Every row gives one point. The points of each table are mixes of a few directions, plus a little noise. How many directions does each table use, and how many do they share? Where both have some left over, give the other angles between the two spaces (their principal angles), to ten degrees, smallest first.
In the rows, zero is written as 128.

First (7 x 3)
[[224 145 143]
 [198 109 124]
 [ 55 135 125]
 [110 163 143]
 [105 138 131]
 [127 142 134]
 [ 77  64  94]]
Second (5 x 3)
[[132 127 125]
 [169 124 102]
 [ 46 137 180]
 [202 119  79]
 [ 89 132 152]]
Directions: first 2, second 1, shared 0; angles 30

First (8 x 4)
[[140 121 122 135]
 [ 89 149 141 116]
 [160 112 119 136]
 [131 147 182  46]
 [ 62 140  90 197]
 [206  95 124 121]
 [ 82 154 149 105]
 [156 106  98 167]]
Second (8 x 4)
[[155 116 122 132]
 [189  98 113 137]
 [ 67 158 143 117]
 [111 135 131 124]
 [107 137 132 125]
 [ 76 153 140 119]
 [ 66 158 144 118]
 [249  69 100 148]]
Directions: first 2, second 1, shared 1

First (9 x 6)
[[104 138 104 154 165 120]
 [128 110 122 111  66  81]
 [157 134 184 131 172 211]
 [ 79  99 141  30 101 113]
 [130 139  66 165  99  62]
 [103 116 142 122 138 127]
 [ 92 115 149 236 174 110]
 [178 156  96  71 105 150]
 [181 144 148 133 134 178]]
Second (9 x 6)
[[134 220 156 135  51 124]
 [131 106 127 129 155 126]
 [139 114 126 126 167 146]
 [ 99 122 113 125  66  98]
 [162 195 146 123 159 190]
 [132  86 151 154 143  66]
 [126 104 138 140 126  90]
 [113  58  53  79 213 224]
 [119 146 144 141  75  86]]
Directions: first 4, second 3, shared 1; angles 50, 60

First (10 x 8)
[[152 101 145 161 108 179 157  97]
 [136 109 134 121 134 139 145 123]
 [111 173 116 149 111 106  87 139]
 [161  66 153 135 128 188 188  95]
 [101 118 108  18 203  43 126 182]
 [101 141 108  59 174  58 108 171]
 [128 117 128 110 141 122 137 133]
 [125 166 126 183  88 142  97 116]
 [151  75 145 113 142 161 177 111]
 [115 213 118 232  52 142  57 113]]
Second (7 x 8)
[[207 109  67 132  81 124  75 124]
 [170 130 153  92 134 109 124  97]
 [102 107 132 153 133 135 119 148]
 [168  84 124 114 119 138 195 172]
 [181 175 164 183 220 170 158 158]
 [ 29 138 140 110 103  96  70  78]
 [ 40 155 117 112 104 123 154 121]]
Directions: first 2, second 5, shared 0; angles 30, 70

First (9 x 9)
[[124 141 127 141 127 122 141 132 142]
 [140  85 130  84 136 148  82 115  81]
 [128 127 128 128 127 131 127 126 129]
 [144  70 130  67 139 155  68 112  64]
 [150  55 132  53 143 161  52 106  48]
 [106 197 124 202 115  94 202 148 207]
 [140  93 132  92 134 146  89 117  88]
 [111 186 126 189 116 101 190 145 192]
 [106 194 125 196 117  96 197 147 200]]
Second (8 x 9)
[[165  87  48 100 203 156 104  71 118]
 [128 128 128 128 128 128 128 128 128]
 [ 79 182 234 164  29  91 160 203 142]
 [101 158 187 148  73 107 146 170 136]
 [124 133 138 131 119 125 131 135 129]
 [142 113  98 118 156 139 119 107 124]
 [112 146 163 140  95 116 139 153 133]
 [174  77  29  94 221 163  98  57 115]]
Directions: first 1, second 1, shared 0; angles 60

First (10 x 11)
[[ 96  93 115 141 137 117  99 132 135 100 121]
 [109 168 115 146 121 122 105  89 114 123 129]
 [119 121 120 127 135 125 122 140 150 120 119]
 [135 109 149 127 136 158 124  79  90 170 133]
 [128 145 117 126 108 128 138 106 113 141 131]
 [131 119 129 147 111 141 136 167 107 140  99]
 [137 113 114 111 110 126 157 157 142 133 120]
 [151 114 151 116 135 125 145 142 123 123 149]
 [134 134 136 110 151 117 125 115 155 115 152]
 [140 164 136 131 137 122 130 153 150 118 127]]
Second (10 x 11)
[[124 169 124 137 127 132 107 124 132 118 117]
 [124 156 123 135 128 126 118 125 134 122 123]
 [147   7 150  97 126 142 166 141  98 151 146]
 [129 154 129 132 126 139 107 125 125 119 116]
 [120 145 119 135 131 112 135 126 142 128 133]
 [123 153 122 135 129 122 123 125 136 124 126]
 [131  80 130 118 130 119 156 133 126 141 144]
 [131 102 131 122 128 128 139 131 124 134 134]
 [126 146 126 132 128 130 119 126 130 123 123]
 [124 166 124 136 127 131 109 124 132 119 118]]
Directions: first 6, second 2, shared 1; angles 50

First (8 x 12)
[[ 94 136 117 142 175  87 177  66 121  93 158 129]
 [127 125 133 135 125 116 140 112 127 117 127 137]
 [135 158 172 174 174 111 171  98 157 122 206 178]
 [138 137  92 105 115 156  87 196  94 180  81  66]
 [143  98 109  65  86 143  83 181  58 163  38 143]
 [121 125 154 174 117 131 144  75 224  73 190 127]
 [ 95 127 122  91 192 134 131 105 142 107 179 165]
 [170 119 123 141  41 145  92 189 103 170  44  78]]
Second (10 x 12)
[[109  86 115  74  50 129 134  99 184  59  71 123]
 [107  78 115 104  63 115 135  75 159  58  79 126]
 [131 130 135 190 172 103 130 102  71 146 159 134]
 [135 154 123  39  95 179 122 204 205 137 106 120]
 [136 136 140 238 211  83 130  85  24 166 184 136]
 [141 166 131  79 133 169 121 199 167 165 135 123]
 [140 161 136 146 173 135 123 163 107 175 162 129]
 [135 139 136 196 184 103 129 109  65 158 169 133]
 [107  83 116 100  63 116 135  81 160  61  80 126]
 [136 151 130 112 140 146 123 164 141 151 138 127]]
Directions: first 5, second 2, shared 1; angles 40

First (11 x 14)
[[110  81 172 120 134 149 156 133 101  65 119 130 182 145]
 [158 117 115 137 141 163 145 137  72 102 153 138  85 144]
 [135 112 134 129 134 147 142 132 101 103 135 132 125 138]
 [139  99 140 129 139 159 152 137  80  83 140 135 125 145]
 [166 202  52 142 122 104  88 122 156 222 151 127  28 106]
 [ 99 146 137 121 115  90 108 118 190 161 103 117 167 111]
 [ 85 140 150 116 112  84 109 116 202 156  94 115 192 109]
 [105 113 154 121 124 120 132 125 145 113 112 124 174 128]
 [106 118 151 121 124 118 130 125 148 118 113 124 171 125]
 [133 112 134 129 134 145 141 132 102 104 134 133 127 137]
 [171 171  68 143 132 132 111 128 113 177 157 133  34 121]]
Second (8 x 14)
[[165 107 121 125 144 107 102 120 142 130  90 160 149 101]
 [152 111 128 123 139 108 107 121 147 130  93 151 155 103]
 [104 125 150 121 120 114 125 122 159 133 112 120 171 124]
 [100 132 152 112 115 161 160 114 136 158 155  87 135 142]
 [222 131  58 154 160 159 120 147  39 114 158 171   7 132]
 [ 39 167 144 143  96 129 153 153 125  92 170  85 124 170]
 [ 88 144 137 134 115 124 137 138 133 113 140 112 135 145]
 [154 108 134 116 137 125 119 111 145 150 103 138 152 107]]
Directions: first 2, second 3, shared 1; angles 80

First (10 x 18)
[[119  96 155 152 150  97 148 147 132 115 122 139 125 154 131 148 127 140]
 [112 110 124 150 142 103 153 170 138 105 152 119 130 151 155 117 135 176]
 [132 121  89 122 136 141 141 110 171 100 109  83 173  83 167  87 138 152]
 [126 100 173 137 157 123 130 144 130 118 119 153 111 127 115 170 130 134]
 [136 133 138 154 133 152  96 132 134 137 155 130 100 114 123 142 162 135]
 [138 122 107 172 118 115 120  91 146 140 122  99 140 139 140 107 153 108]
 [119 249  96  28  81 206  81 128  61 145 150 157 102 137  90 109  80  78]
 [130 120  94 126  94  92 154 136 124 153 149 109 144 130 142  96 121 152]
 [123 130 115 181 124 100 127  99 131 128 118 111 135 190 137 110 141  91]
 [144 101 189  57 145 149 130 122 116 139  84 178 120  56  80 195  91 115]]
Second (10 x 18)
[[102 133 122 165 123 112 107 141 135 124 140 158 100 119 144 104  76 112]
 [124 118 130 112 146 137 151 105 158 145 162 151 127 117 159 144 120 103]
 [157 135 134 109 118 126 124 139  98 117  91  88 143 149  94 142 173 159]
 [ 96  98 119 131 138 177 154  90 119 134 133  98 198  86 113  70 152 138]
 [172 128 140  74 134 132 150 120 124 135 116 103 138 155 117 184 187 141]
 [152 129 139  90 145 119 151 116 163 147 161 157 103 144 163 190 131 101]
 [ 96 137 120 179 116 108  96 152 129 117 132 156  97 120 138  90  67 116]
 [144 123 135  94 147 131 154 109 158 148 159 148 118 133 158 173 136 106]
 [145 168 128 168  92  71  63 199  94  95  78 131  65 172 102 135  96 150]
 [ 89 108 115 158 123 166 129 111  97 119 110  89 193  87  94  44 141 154]]
Directions: first 6, second 3, shared 0; angles 50, 70, 90

First (11 x 20)
[[110  83  64 166 138  85 140 107 184 130 131  77 159 164 136 108  51 128
  159 166]
 [129 197 142 124  82 161 131 138 112 106 148 135 138  78 128 148 166 177
  123 148]
 [153  93  63 140 158 158 130 121 109 113 133 106 100 149 182 151 152 121
  128 125]
 [  7 154 209  73  87 162 169 104  99 120 117 119 184  44  44 114 142 143
  121 101]
 [117 216 209 108  70 134 122 148 122 126 136 168 150  71  82 126 151 166
  116 139]
 [164  84  67 124 173 181 128 124  77 113 130 116  76 147 193 164 187 106
  117  99]
 [147 127 130 154 125  65 113 135 183 150 126 134 142 163 115 101  66 124
  143 155]
 [ 94 123 214  72 140 156 132 131  75 141 104 169 114 100  84 124 176  94
   96  63]
 [227 105 168 136 180  66  74 165 142 174 108 198  68 209 137 110 119  66
  109  96]
 [100  89  53 159 131 116 149 102 163 117 135  68 156 145 147 123  76 140
  157 163]
 [157 135  89 151 125 128 122 131 139 120 141 117 122 141 158 138 125 144
  136 151]]
Second (10 x 20)
[[129 160 172 146 169 181 108 232 108 125  89 211  46 159 134 148 147  91
  183  82]
 [126  88  79 110  82  66 151  11 148 132 173  34 220  94 121 106 107 172
   62 177]
 [129 128 128 127 129 128 127 127 130 128 129 127 130 128 127 128 128 128
  126 129]
 [128 141 144 132 144 147 120 166 123 126 114 160  98 138 129 134 135 114
  146 110]
 [126 107 104 117 105  98 140  69 137 129 152  81 174 110 126 117 118 151
   95 156]
 [131 162 173 146 167 183 106 230 110 127  89 211  49 160 134 144 144  91
  186  84]
 [130 167 177 148 171 189 107 244 107 125  85 220  38 159 134 150 149  84
  190  77]
 [125 108 101 118 105  94 139  65 140 129 153  77 177 110 124 116 116 151
   93 154]
 [127 111 107 120 107 100 138  76 138 132 145  87 167 113 125 116 123 149
  100 150]
 [129 104  97 116  99  92 144  59 142 130 154  71 182 107 126 115 117 154
   90 158]]
Directions: first 4, second 1, shared 0; angles 50

First (11 x 24)
[[ 41  47  58 210 140  70  54  66 178  90  67 167  88 111  69 185  89 159
  126  92  93  45 106 118]
 [ 73  78  85 179 133  91  84  88 160 104  87 153 103 117  92 162 104 145
  127 105 106  74 114 122]
 [135 134 133 123 129 132 134 133 125 131 133 125 132 128 133 123 130 125
  128 130 131 133 131 128]
 [126 126 126 129 127 127 125 126 130 127 127 128 125 129 127 131 127 130
  130 127 126 125 128 128]
 [133 131 132 124 129 131 131 132 126 130 129 128 128 128 130 127 130 128
  126 128 129 130 129 130]
 [169 165 159  90 121 154 162 157 104 145 158 110 147 137 155 102 143 114
  128 144 143 167 140 133]
 [177 172 166  84 123 159 168 163 101 148 162 107 151 138 158  96 150 111
  129 146 147 174 141 134]
 [140 139 138 116 127 135 138 138 121 132 138 123 134 131 136 120 133 124
  127 132 134 139 131 130]
 [ 59  65  74 191 137  83  70  80 166  99  78 158  97 114  83 172  99 151
  126  99 102  62 109 120]
 [173 169 164  85 121 157 164 160 102 148 156 107 149 137 157 100 147 114
  129 145 144 171 139 133]
 [185 181 173  75 120 165 176 169  95 154 169 104 153 139 165  91 153 107
  128 151 150 186 142 135]]
Second (11 x 24)
[[160  91  97 125 142 153 137 166 186 141 122 174 124 164 141 193  99 138
  196 179 162 160 158  85]
 [135 112 118 122 157 106 146 163  67 116 142 190 121 111 123 104 101  96
  151 145 249 137 137 118]
 [142 122 117 130 139 112 120 137 118 127 127 157 118 134 149 137 118 132
  144 135 174 135 131 128]
 [107 152 178 155  85 138 127  88 173 125 133  58 126 123 133 140 143 129
   99 108  51  89 109 142]
 [ 87 111  96 102 131 161 126 116 132 136 124 114 149 123  54 114 134 137
  104 123  25 141 137 113]
 [156 162 124  78 150 135 147 157  56 139 129 115 157 118 126  51 171 119
  102 112 133 167 129 152]
 [ 81 119 106 156 138  82  90  87  97 104  92 119 120  97  98  93 144 138
   83  72  99  79  97 159]
 [128 136 128 105 126 129 123 126  96 137 164 158 121 135 134 131 105 133
  124 144 148 156 140 122]
 [119 167 175 110 100 144 143 111 103 135 169  91 135 120 128 103 135 116
   92 123  96 133 124 141]
 [122 110 172 191  98 129 144 121 212 111 122 108 109 128 147 188 104 107
  166 144 154  72 121 109]
 [171 127  98 133 142 119 103 138 167 137  85 125 127 157 176 153 154 165
  149 122 117 140 125 140]]
Directions: first 1, second 6, shared 1

First (9 x 32)
[[204 106 158 126 124 117 121  99 133 146 127 131 177 123 125 142 143 170
  121 112 128 122  97  73  94 112 136 146 127 121  91 143]
 [112  88 113 183 135 165 121 133 102 133 190  92  83 161  87 132 136  74
  140 133 139 147 131 151 159 122 130 144 155 125 116 133]
 [116  90 171 148 117 104 100 163 113 153 169 112 127 118 117 110 129 161
   85 125 139 180  83 105 139  90  96 120 136 117 110 177]
 [142 101 140  42 107 153 130 119  87 114 136 114 143  88 106 135 136 155
  100 170 158 131  76  47 140  60 119 127 114 144 107 227]
 [ 81 174 141 120 141  80 116 180 130 136 147 152 100 124 200  68 131 136
  145 131 104 176 130 164 133 166 153  77 101 112 156 104]
 [ 83 149 122 123 125 113 131 150 139 120 106 136 117 120 138 119 111 129
  115 129 126 130 144 156 138 135 109 114 125 131 154 119]
 [171 158 125 155 140 105 152 100 170 123 101 145 153 153 148 136 126 125
  156  94 113  86 165 145 101 175 142 133 130 123 130  67]
 [102 158  69 132 139 172 123 107 139 122  60 151 119 127 125 162 120  96
  158 133 103  96 178 190 111 165 153 153 127 139 161  50]
 [140 129 112 122 124 142 158 103 138 105 116 119 132 140 105 148 120 107
  132 125 142  84 149 123 136 127 116 139 139 140 128 131]]
Second (10 x 32)
[[  7 143  56 139 130 187 134 152 112  98 107 115  51 136  94 142 100  46
  136 159 132 119 185 222 181 141 110 132 144 149 184  98]
 [152 111 155 100 120 124  91 134 110 157 121 141 157  92 139 127 142 182
  107 138 120 165  79  85 101  98 139 132 112 122 109 157]
 [170 168 118 177 141  88 224  88 195  75 143 114 127 206 130 126 111  67
  172  77 146  29 209 154 146 195 114 116 152 130 135  76]
 [126 157 110  75 119 133 142 109 146 110  53 152 157 100 134 150 112 148
  119 135 126  87 145 122 112 127 119 132 114 144 148 120]
 [165 114 154 182 138 102 143 127 137 133 194 108 120 172 131 108 141 110
  147 103 134 134 128 123 136 146 134 120 143 111 103 125]
 [142 106 149 150 131 121 111 139 115 148 169 119 123 136 130 114 142 135
  128 125 127 162 103 115 128 120 136 126 131 115 109 141]
 [141 121 141 121 126 124 115 130 121 140 131 131 138 117 133 126 134 148
  121 130 125 143 109 110 118 118 133 129 123 124 117 139]
 [ 88 119 114 122 127 152 104 145 106 136 125 126 107 112 118 131 126 122
  120 148 124 154 120 145 138 115 129 132 126 132 139 135]
 [203 112 178 121 126  93 114 118 130 154 147 137 175 119 149 117 148 185
  120 112 124 147  81  66  93 113 142 127 116 113  89 153]
 [ 86 130 108  93 120 156 103 140 109 132  88 139 122  92 122 140 121 138
  112 155 121 142 120 138 126 109 124 135 118 139 146 135]]
Directions: first 6, second 3, shared 3

First (8 x 32)
[[162 124 113 159  77 160 142 146 126  92 131 103 122 113 142 130 107 161
  123 141 163 162 123 140 149 136 128 143  96 131 165 150]
 [ 46 137 163  55 249  49  91  84 133 213 115 189 145 163  96 124 176  49
  138  97  43  48 141  97  77 111 126  93 208 122  39  74]
 [114 129 135 115 150 115 123 123 128 144 125 138 130 134 125 127 137 114
  131 124 114 114 130 123 119 124 127 122 142 129 113 118]
 [143 126 122 139 110 140 134 134 127 114 131 119 127 123 133 130 121 140
  127 133 141 141 126 134 136 130 126 132 115 130 142 139]
 [191 120 100 184  36 188 156 159 124  65 138  84 117 100 152 130  90 187
  123 151 194 188 117 151 165 141 128 155  67 132 196 170]
 [109 131 137 111 157 110 119 118 130 148 125 143 132 136 119 127 140 110
  130 121 109 109 130 122 115 123 128 120 149 127 107 116]
 [132 127 127 131 122 131 130 131 127 126 127 125 128 125 130 128 126 132
  126 129 131 131 127 129 131 129 128 130 125 128 131 132]
 [131 128 127 130 126 130 129 129 129 126 129 126 128 125 128 128 128 129
  129 128 128 129 127 130 129 128 127 130 127 129 131 130]]
Second (10 x 32)
[[ 74 148 100 123  87 137 125 103 118 124 157  96 112 127 162 175 118 182
  114 111 184 125 124 120 162 120  95 108  69 121 166 163]
 [ 83 127 114 131 142 145 146 127 109 142 128 137 133 147 151 140 148 168
   98 118 152 135 148  97 113 108  96 124 118 118 144 135]
 [200 118 160 145 114 116 161 172 142  71 109 166 142  95 105 103 120 105
  115 164 133 195 106 147 137 133 179 187 153 130 147 133]
 [104 168 130  83 118  68  93  87 121 148 139 128 111 106 135 142 106  90
  141 132 116  78  98 163 150 131 134 114 125 126  88 136]
 [146  64 116 157 147 159 136 158 176 104 114 115 118 154 102 132 134 148
  141  77 134 120 154  93  85 138 120 118 173 124 126  98]
 [113 144 139 148 155 169 175 149  71 151 119 165 169 145 155  99 173 161
   80 177 129 196 156 101 120  96 117 154 100 127 173 144]
 [199 116 138 149 135 160 109 138 125 150 115 106 136 130 106  77 122  82
  172 153  65 111 132 156 119 152 150 120 138 148  96 100]
 [105 136 148 105 139 110 107 109 155 136 150 124 134 132 105 149 136 101
  147 117 110 126 119 124 159 138 145 107 115 140 136 120]
 [164  99 128 132  96 121 107 133 191  84 139  94 106 114  93 150  96 111
  166  95 134 115 109 142 149 160 154 118 138 137 128 118]
 [ 92 157 110 104 148  99 124 104  73 173 110 148 119 130 166 112 127 129
  106 137 122  74 132 138  87 104  95 127 149 107  75 132]]
Directions: first 1, second 6, shared 1

First (11 x 32)
[[120 116 103 129 141 121 108  98 121 126 152 159 192 107 114 139 145 122
  100 114 106 149 128 147 117 185 113 196 139 106 121 139]
 [125 116 131 117 113 112 138 138 103 122 137 100 156 124 123 139 108 170
  126 106 121 159 141 113 155 134 170 135 108 123 117 127]
 [127 127 112 128 143 135 123 114 133 150 130 161 165 130 126 106 133 112
  110 137 122 140 113 131 122 122  84 138 104 133 128 122]
 [136 169 121 127 133 164 122 156 175 178 105 175  72 189 136  68 107  71
  171 184 155  94  71  96 132   7  49  49  43 201 122  94]
 [127  85 142 115 160 144 175 146 137 125  87 122 140  84 126 122 121 177
   99 134 172 152 152 136 161 141 165 125 105 114 141 136]
 [120 123 117 116 123 126 117 143 129 120 141 128 148 131 110 148 109 153
  145 116 132 147 124 115 161 142 164 159  94 137 106 137]
 [134 141 156 134  94 106 130 133 104 100 136  68  80 133 141 157 132 139
  146 108 114 106 150 127 115 135 173 101 189 112 136 131]
 [127 129 127 136 129 124 107 110 132 106 140 134 116 111 124 158 152 112
  130 121 118 108 138 151 105 182 135 167 186 108 132 146]
 [121 109 123 123 144 133 130 130 135 120 124 140 146 105 117 141 129 143
  120 125 140 140 136 138 141 163 147 162 123 119 124 141]
 [133 164 127 137 115 134 107 128 141 145 134 142  86 168 137 108 131  77
  154 151 118  93 101 119 103  78  77  88 128 156 128 113]
 [138 130 152 139 113 108 148 116  99 123 121  82 111 123 151 122 145 130
  107 115 107 119 153 137  97 120 130  85 186 101 155 122]]
Second (10 x 32)
[[101 143  99 111  91 126 128 141  96 155 173 117 206 163 100 138 116 177
  148 103  87 177 102  91 180 116 147 150  53 148  94 126]
 [ 76 165 119 115 100 185 159 150 132 156 153 122 129 145  87 169 192 178
  174 130 100 115  91 118 177 145 159 131 121 143 126 162]
 [104 134 145 125 131 171 175 140 140 137 109 115  98 109 117 146 182 161
  134 140 134 105 126 142 143 146 151 105 162 118 155 153]
 [160  65 130 127 176  93 118 114 132  96  97 145 162  77 145 111  77 126
   73 120 173 165 171 147 118 159 139 170 117 100 127 118]
 [136 124 143 136 151 142 128 123 156 111 104 142  75 105 136 134 149 101
  126 146 153  90 137 154 103 149 123 125 178 118 148 139]
 [135 137 127 132 120 118 116 125 124 129 134 126 121 143 135 120 120 111
  133 128 120 124 124 123 116 111 113 118 128 134 125 119]
 [128 152 117 133 121 132  91 124 145 122 147 151  99 150 123 140 134  88
  158 137 122  99 109 129 113 130 110 143 140 145 115 132]
 [131 125 117 123 112 104 123 129 101 138 145 115 176 146 129 114  97 143
  121 111 110 165 127 106 141 105 126 128  85 134 111 111]
 [141 130 152 141 147 140 132 121 153 114  98 133  57 111 146 125 152  91
  125 150 151  80 139 154  90 132 112 101 192 118 156 133]
 [168 104 132 136 131  69 110 113 100 120 120 113 157 133 163  83  63 104
   89 115 130 162 154 117  99  86 100 109 105 122 122  87]]
Directions: first 5, second 4, shared 3; angles 70

First (8 x 32)
[[113 161  92 141 101 133 157 149 198 112 140 100 181 126 176 130 206 106
  157  83  97 120 144 180 160 127 122 174  99 168 156 177]
 [133 106 131 129 136 123 114 114 106 133 127 134 108 126 114 134  99 140
  123 149 125 131 120 113 121 113 139 116 135 113 115 104]
 [132 123 142 123 135 128 119 125 108 134 123 136 115 130 113 125 109 132
  120 138 140 130 125 112 118 133 125 113 138 120 123 119]
 [131 129 139 122 132 131 126 130 119 132 125 133 122 128 120 125 119 130
  120 129 141 129 127 119 122 135 125 119 134 125 127 127]
 [138 102 152 120 148 124 107 111  76 143 120 147  88 130  92 129  69 146
  107 163 148 134 115  90 107 124 135  95 149  98 108  89]
 [114 161  99 139 103 133 156 150 190 112 139 104 177 126 171 127 198 106
  154  85 104 119 146 175 155 135 118 167 103 165 156 177]
 [127 114 113 137 124 122 128 118 130 126 132 121 123 126 131 136 125 134
  135 136 108 129 123 132 132 108 141 135 123 124 121 119]
 [134 130 159 111 145 132 118 130  94 138 115 147 107 130 101 119  96 131
  109 142 164 132 126  99 109 149 117 102 145 114 124 114]]
Second (8 x 32)
[[165 162  75 230   7 134 137 122  95  56  74  33  71 109  54 145 163 116
  151 178  41 151  72 178  46 189 126  71 148  95 168 138]
 [120 118 141 103 155 128 126 129 137 144 142 150 143 133 146 124 120 131
  122 115 148 121 142 115 148 114 127 142 124 137 118 126]
 [130 131 124 135 119 127 129 128 124 124 123 121 123 126 122 130 131 127
  128 132 122 129 123 131 124 133 126 124 129 127 132 129]
 [121 121 140 107 153 127 127 130 135 143 140 149 139 133 142 126 122 130
  122 117 146 121 140 118 146 117 130 141 123 135 119 125]
 [124 124 133 116 141 126 127 129 132 136 134 139 134 131 138 126 125 128
  126 122 137 125 134 122 137 121 129 133 126 131 123 126]
 [118 120 140 103 159 128 125 129 136 145 140 151 142 134 144 123 119 130
  123 116 148 121 142 116 147 115 128 141 122 137 118 124]
 [122 124 137 110 146 126 127 127 133 140 137 143 138 131 138 126 122 130
  124 121 142 123 138 120 139 117 126 137 126 135 121 126]
 [124 124 133 117 141 127 127 128 132 136 135 138 134 131 137 125 124 129
  126 122 139 125 133 121 137 121 127 134 126 132 123 127]]
Directions: first 2, second 1, shared 0; angles 80
